Each row of a before or after table is a point. The points were changed in one or more steps. Then noise was added and the rows were shuffled. The steps act on how far a point lies along the listed directions, d1 being the first. What was done? A step turns or swaps two directions, mirrors them in a line or flattens them onto one, adds a multiple of one to another, or multiplies one. Angles are multiples of 10 degrees, from the lower direction toward the higher: turns from -170 to 170, lines from 10 to 170 but not 90. Use the fewest steps. Two steps may share a direction if one is a turn and the other turns, adds or multiplies; they go together, in the order done. Otherwise the lowest direction goes first.

Directions:
(1): | -0.50 | -0.18 |
(2): | +0.18 | -0.50 |
Before (8 x 2):
| +0.59 | +0.52 |
| +0.15 | -0.28 |
| -0.04 | -0.11 |
| -0.01 | -0.49 |
| +0.50 | -0.33 |
| +0.07 | +0.47 |
| -0.15 | -0.19 |
| +0.54 | +0.58 |
After (8 x 2):
| -0.44 | +0.42 |
| -0.11 | +0.30 |
| +0.05 | +0.09 |
| -0.66 | -0.47 |
| +0.17 | +0.16 |
| +0.13 | +0.51 |
| -0.14 | -0.46 |
| -0.65 | -0.39 |
Steps: turn d1 and d2 by 170 degrees

Directions:
(1): | -0.01 | -0.49 | +0.13 | -0.24 | -0.72 | +0.13 |
(2): | +0.67 | +0.41 | +0.23 | +0.25 | -0.31 | +0.09 |
(3): | -0.08 | +0.45 | -0.36 | -0.43 | -0.32 | -0.47 |
(4): | -0.45 | +0.45 | +0.53 | -0.22 | -0.07 | +0.33 |
Before (10 x 6):
| +0.03 | -0.12 | -0.31 | -0.38 | -0.09 | -0.45 |
| +0.06 | +0.20 | -0.51 | -0.35 | -0.22 | -0.21 |
| -0.40 | -0.25 | -0.03 | -0.25 | -0.06 | -0.08 |
| -0.07 | -0.13 | -0.50 | -0.15 | +0.23 | -0.30 |
| +0.90 | -0.12 | +0.54 | +0.37 | -0.46 | +0.17 |
| +0.35 | +0.41 | -0.07 | +0.47 | +0.20 | -0.01 |
| -0.19 | -0.06 | -0.60 | -0.31 | -0.12 | -0.28 |
| +0.75 | -0.47 | +0.58 | +0.45 | -0.53 | +0.53 |
| -0.14 | +0.00 | +0.84 | -0.01 | -0.64 | +0.56 |
| +0.26 | -0.32 | +0.36 | +0.32 | -0.42 | +0.49 |
After (10 x 6):
| +0.54 | -0.19 | +0.02 | +0.32 | +0.04 | +0.42 |
| +0.66 | +0.02 | -0.21 | +0.26 | +0.02 | -0.10 |
| +0.22 | +0.26 | +0.09 | -0.10 | -0.36 | -0.07 |
| -0.75 | -0.83 | -0.34 | -0.40 | +0.02 | -0.19 |
| -0.98 | +0.05 | +0.55 | -0.44 | -0.35 | +0.32 |
| -0.32 | -0.11 | -0.29 | +0.28 | +0.46 | -0.01 |
| +0.65 | -0.23 | +0.06 | +0.22 | -0.05 | -0.03 |
| -0.64 | -0.35 | -0.22 | -0.27 | -0.21 | -0.03 |
| -0.56 | -0.98 | -0.12 | -0.17 | +0.33 | -0.17 |
| +0.65 | +0.07 | -0.07 | +0.32 | -0.18 | +0.19 |
Steps: multiply d1 by 0.7; turn d2 and d3 by -140 degrees; multiply d4 by 1.3
